Rows are points. Examples show where two turns around zero, p and q, send a point. Write where each new point lands after one turn and then the other. Backwards means that the second turn is done in reverse. Each puzzle has new turns, and all numbers are rounded.

Turn p:
[14 -4 33] => [14 25 22]
[-31  15   7] => [-34   4   6]
[ 39  -3 -32] => [ 36 -12 -34]
[-22  -8  -8] => [-16 -18   6]
Turn q:
[ 25 -41  -7] => [  0 -46 -17]
[-36  16  26] => [-12  24  39]
[ -7  20 -19] => [ -5  24 -14]
[18  5 -1] => [16 -2 -9]
Where do these land?
p, then q: [  7 -48  -4] => [ 20 -43  10]
p, then q: [-18  17  36] => [ 2 33 29]
q, then p: [  1  30 -39] => [-18  -4 -46]
q, then p: [ 14  28 -10] => [  7   9 -31]
q, then p backwards: [ -5 -18   0] => [-16  -5  -8]
q, then p backwards: [ 0 -9 17] => [ -6 -18   3]

Turn p:
[  6   2 -26  48  -2 -23] => [-15   3  17  41   5 -36]
[22 15 20 -6 15 15] => [ 31  10  10  -8 -16  10]
[ -2   7   4 -24   0  -6] => [  1  10 -11 -22   0   2]
[ 11 -32   6  16  12  -2] => [  8 -27  24   3  12  -6]
[ 13   3  -6   6 -15 -21] => [ -6  -1  -3   1  -9 -28]
[-45  -4  20  -6  -2  22] => [-26  -4   1  -6   1  47]
[ -3  20 -10  -6  15   0] => [ 6 26 -4  2  7  3]
[ -2 -11  -7 -28 -23  15] => [  0 -17 -34 -13   0   9]
Turn q:
[ 14 -13   1   6  -3   3] => [  6  -5 -13  11   9  -2]
[ 16  -3  -2 -24 -14  25] => [27 -9 -5 -5  7 28]
[ 14   1 -27 -22  -4  34] => [ 17  10 -11 -14  17  40]
[ 8  8 -4 -7 14 11] => [ 8 12  9 -2 13  7]
[-14  26 -28   8 -23 -17] => [-12  23 -16 -16 -37   3]
[-42  13  -2  23 -13 -19] => [-39   1   4  -2 -37  -8]
[-17 -24   2  -8  17 -15] => [-18 -18   4 -16  16 -17]
[11 -4 29 24 11 -6] => [  0  -4  10  33   5 -23]
[ 10  -5  31   0  16 -15] => [ 11 -11  18  12   8 -28]
Where do these land?
q, then p: [-10  12  26 -19 -29  12] => [  8 -41  -7  -3 -22   4]
q, then p: [-31  14 -19  12   6   7] => [-21  13 -12  -1  -8  30]
p, then q backwards: [ 24 -19  -1  24  -4 -19] => [ -2  -7  36   0   8 -22]
p, then q: [ -7 -16  -7 -14  12 -27] => [ -2  -1  22 -23  12 -17]
p, then q: [ 10  -4   7 -19 -30  24] => [  4  -7 -36 -12   7  22]
q, then p: [  8  19 -13  13   2  -2] => [ -3  20  -7  10 -14  -3]
p, then q backwards: [ 7 -6  7  4 41  5] => [ 14  14  13 -22  22  18]

Turn p:
[ 14   4   3 -18  21 -24 -16 -11  35] => [ 30  11 -28   4   9 -22  19  -3  22]
[  4   3 -21  48 -33  -5  17 -20  -8] => [-14 -37  17  37 -18 -13  -7  14 -25]
[ 30  10  -8 -14  30   3 -30 -14   6] => [ 37   3 -23   8  33   2  -4 -14   4]
[-16 -11   8  13  32  -1  -1  12  -5] => [-20  -1 -12  -9  22  14  10  17  10]
[  0  10  -2   8 -36  -1   9 -39  -9] => [ -4 -26  19  16 -17 -28 -22 -17  -5]
[ -1   3  13  40   3 -12   0  13 -22] => [-27  -4   0   5  17  -7  -6  30 -24]
[-24 -18 -14   6  -8  -2  -7  14 -20] => [-13 -11  -4 -13 -16  21 -16  20   0]
[ -9  10  -1 -18 -41  -1   6  10   7] => [  1  18  13  -2 -40  -8 -10  -8  -3]
[-14  23  12  -1   8   4  10   4  -2] => [-24  16  -4   4   5  -2   1 -13   1]
[  2  -2 -15 -32   2   9  11  13   0] => [ 10   8  -4 -16 -15  21   9 -21  -2]
[ -3 -12  27  -6  17  25  -6  18  32] => [ 6 32 19 -4 18 12 21  9 29]
[ 17 -21  -1 -25   5   4   6   0 -14] => [ 18  -9   6 -30   4   9   5 -12  -6]
Turn q:
[  1 -19  32  13  28  -6 -16   2 -29] => [ 41 -12  23  26   1  -5  -7  12 -17]
[ 11  21 -10 -18 -16 -18  12   3  11] => [ -1  21 -17 -27   0   3   3 -16  11]
[  2 -15  21  20  -7  34  -8  15   4] => [-12 -12  30  17 -26  17   1  11  -4]
[ -4 -13 -13  -9  -6  41 -25  11  -3] => [-27 -23  17  -3   9  28 -11  15 -11]
[ 21 -26  11   8  13  -4   3   8 -23] => [ 32 -24   2   5 -16   4  -2   2 -12]
[-20   7 -32  -3  -5  -6  24  -5  19] => [-27   2 -25 -14   7 -21  16   3  13]
[ -3   9 -17  -5 -20  -6   8 -35  14] => [-25   6 -21   2   9 -12  -6 -29   9]
[-22  25  -8 -29 -19 -17  26  -9   9] => [-16  24  -7 -30  18 -22  18 -23   6]
[  3   9   0 -15  15 -19   8 -11  26] => [  9  12 -14   1  16  -2  14  -9  28]
[ -2 -25   9  29   1   0 -37  17  -9] => [ 10 -15  21  15 -15   0 -35  29  -1]
[ 13  27   6   9  16   2   4   5 -18] => [ 15  21 -10   8  -4  10   9   7 -23]
Where do these land?
q, then p: [ -4   1   1  -9   6  26  29 -24  -8] => [-28 -36   6  -5   2   0   8 -10  -1]
q, then p backwards: [ -5   0 -12  -8  -7  -1  -4  12 -18] => [  7  -9   6  -1  -2  -8  -1   7 -22]
q, then p: [  0  17 -29  29   3 -38  25  -6 -17] => [ 13 -14 -40   7 -34  -1  -7  -1 -34]
p, then q: [-30 -44  19   0  24  12 -16   3  34] => [-13   8  10  -8  -7  24  41  14  49]
p, then q: [  1  -2  11 -15   6  -7  11  -3  -2] => [  3   0  -6  -6  14  -6   8 -14   5]
p, then q: [-13  13 -15  17 -28  -6   4   6   2] => [-13   6  13  -6 -19 -16 -23   6 -10]
q, then p: [ -1 -17  11  -3  -5   1  -1 -41  -8] => [  0 -34  -3   6  19 -17  -5  13  12]
q, then p: [ 24  20   5  -5  -6 -12   5  27  10] => [ 15  22  11  11 -13   2  -3 -29  -8]
p, then q backwards: [ 34  23 -28 -18 -16  11 -22   5   3] => [ 35  11  25  11   9 -17 -10 -14 -30]
p, then q: [  4  41  -4  12  10  12 -11 -11  -4] => [ -2   6 -17  34   6 -11 -15  18 -12]
p, then q: [-11  -4  12 -10   0 -10  -5  21   1] => [ -8  16   1 -21  10   7   6   2   1]
p, then q backwards: [  2 -48  29  12  14  12 -14  10   6] => [-23  -5   1 -28  22  -3 -18  40  16]

Turn p:
[-10  17  24  11  -8 -17 -10  13   4  16 -12  17] => [ -4   5   5   4 -32 -12 -27  -9  -5 -16  -9   1]
[  0   7  -8   3  -8  -5  14 -16  -7 -27   2   4] => [ -4  16   9  -5  20   4   9 -23  -2  -1   6  -3]
[-12 -13  20   6  21 -10  15   0  14  -8  11 -14] => [ -2  11  29  11 -11  10   7  17   4  11  16   9]
[ 21  -5 -11   1 -18  14 -15 -20   9  -7 -13 -11] => [ 13  -3  -7 -11  10  -8  20  -5  13   6 -18 -26]
[ -8 -19   4  -8   9  10   1  11 -25 -28  -9  10] => [-15  -7   5  -9   6  10  26   2 -16 -27  12   9]
[ 15  -3  -3  -1  -2  -8  -8  10 -15   5  19 -23] => [ 11  -8  -7   7   4 -18   7   7 -21  19   8   3]
[ -3 -10 -18  15  -2  16  16  14  13  17  16  -1] => [ -3  -5 -22   8  -7  26  -7   6   4  22  12  -7]
[  0 -22  -3  18  -2  12 -10   1   3   8  13 -12] => [ 12 -15  -3  10  -8  10   9  10  -3  10  10 -20]
[ 11  21  -7 -24  19  17   7   3  -3  16 -19  17] => [ -4  -2 -17 -15  11   9 -13   9   6 -10 -31  27]
[ 18  -5  -4 -18  -9  -4  19  12 -19   3 -16  13] => [-30  -9 -12  -9   5  -4   8 -11 -12   3 -16  15]
[ 14  -2   1  12 -18  13 -18   6  14  -2 -10 -17] => [ 14   4 -13  -9 -16  -9  15   4   3   6  -8 -25]
[-21  14  -8   2  13 -14 -10  -6  16  14  -4   4] => [  7   9   0  20  -1  -4 -23   5  21 -12   0   4]
[-14   0  24 -25   3  -3   8 -10  12 -13   0 -15] => [-10  12  29 -17   4 -12   1  19  12   2   9   5]
[ -3  16 -12  11  -7  -2  -4 -13 -11  15   0  12] => [  6  -3  -7   9  11   2 -22 -15  -5  -6 -10  -8]
[ -7   3   1  -3   9 -19  -5  -5  -5  -8  23  16] => [  8  -7  14   8   5  -3  -9 -16   1  -5  19  17]
Turn q:
[  0  -5   7  10  -9   9  -5 -14 -15   9  19  12] => [ 19 -11   3  20  -9  12  -2  -5  -9 -11   0   4]
[  0  -4  29 -22  -8   2   0   2 -14 -25   6  11] => [-11   3  12  -8 -10   9  -3 -10 -37   0  -2  19]
[-21   3 -11   9 -14   4  11   8 -11   7  15   5] => [ -3  12  -1  23  -4  11  13  -2   1 -18   8  -9]
[  8 -11  -9  -4 -15 -10   1  -5 -13   8  14  -1] => [ 17  -5  -2   6  -5   1  17  -7 -11   4  13  -9]
[  7  37 -16  12  14 -10  -5 -14  -5   7  -5   5] => [ 14   9   8  21  20 -23  -2   6  12   8 -22  -1]
[  8   2   1   2 -12  14   4   3  16   2 -20  10] => [ -3  -1  -3 -12 -17 -13   0  15   8 -12  -7   8]
[ -5  -1   1 -10  -6  20   2   9  40 -25   4   0] => [ -7  25   1 -32 -13   1 -18  -5  11 -17   9  12]
[ 10   8 -11  -9  -9   7  -1   7  18   6   8   9] => [ 14  20 -11  -6 -13  -7   1   4   7  -1   2   6]
[  8 -13   7   8   3 -12  13  -4  -9 -11  17  10] => [ 12  -5  -4  -3  16   7   2  -5 -24 -12   4  -3]
[-13 -12  15 -12  44  -4  -8  -1  16   5 -48  -1] => [-38 -27 -15 -23  17  -2  -8  -2  24  19 -24  20]
[-27  12  -4  17 -11 -13 -17   8   2   4  -8  -5] => [-19   1   6  26   6 -13  -2   3  16  -3  20   4]
[  8  -6 -18   6   5   6 -12  11 -13   7  -8 -16] => [ -4  -7  -7   6  -8  -5  -6   2   7  15   0 -28]
[  8   1 -18  -1   4  -5   7 -15  -9  -1   2 -32] => [ 10  -2  19  -7  10   1   8  -5   9  15   1 -28]
[  9 -11  27  -5  13  -7  11   5  -2   7   4  -8] => [ -1 -11  -4 -12  11  22   0  13 -13  12   0   7]
Where do these land?
p, then q: [-12 -12   5  17 -12  -9 -14 -19   2   6 -12   7] => [ -5 -15  23 -12   7   1 -14   6   5  -2  18  -5]
p, then q backwards: [  3 -20  17 -25  16 -11   0  11 -17 -13 -11  -9] => [ -7   9  19  -3 -24 -17  15  -4  -2  -2 -27  10]
q, then p backwards: [  8   2  -7  18  -8  28  -6 -14 -16   1   8  -2] => [ -7  -1  15  25   3  -2 -22 -11   4  16  -4   7]
q, then p: [  1  18  -4  -5  -7   2  11 -21 -15  19  19  -6] => [  3  10   5 -10 -16  17   4  -2 -14  18 -26  -2]
p, then q backwards: [  0  18  -4  -5  10  26 -14  15  20  -8  -5  10] => [ 11 -10  -2  -2   0  17  13   2  33  12   9  11]
q, then p: [-22   0 -13   2 -23   0  10  12 -18   3   0 -13] => [ -3  24  10  -2  -1  11  -8   6 -14  15  19 -15]
q, then p: [ -1  -9  -6  -6  14 -15  -2   5  -1   7   8 -20] => [  9  -7  -3   7   8   9 -10  21   5  14  -2   3]
q, then p backwards: [-21   9  11   6   1   2  -3   6   5 -14  11  14] => [-17  13  -4   1  12 -13  11   4 -10  -4  -6  12]
p, then q: [-18  14  -1   9  14 -14  19   8 -12  13   5 -11] => [ -4   2  -4  37   0  -5 -19   5  -4  -2  -4  -1]
q, then p: [ 21 -10  12  16 -25  -9 -22   4  12   8 -11  15] => [ -7 -24 -11  12 -11 -14  10 -28  -5   8  22   8]
q, then p: [ 17 -14 -19   4  14 -10 -21  -6   5   0 -15  18] => [ -5 -12  -2  30  13 -16  12 -10  20   5  -7   1]
p, then q backwards: [  1 -15   6 -10   8   1   6   6   8   3  -8   3] => [ -9   1   9  -4  -5   6   4   1   3  11 -16  -3]
p, then q: [ 15   0  11  -4 -16  15  18  13  13   1  23  10] => [ 14   1  -5   5 -28  14  21 -10   9  11   0  11]
q, then p: [  8  20  -7 -19  15  -7  16 -21  14 -26 -12 -15] => [ -9   7  24  -9   0 -18 -13  18  12  -8 -24  27]
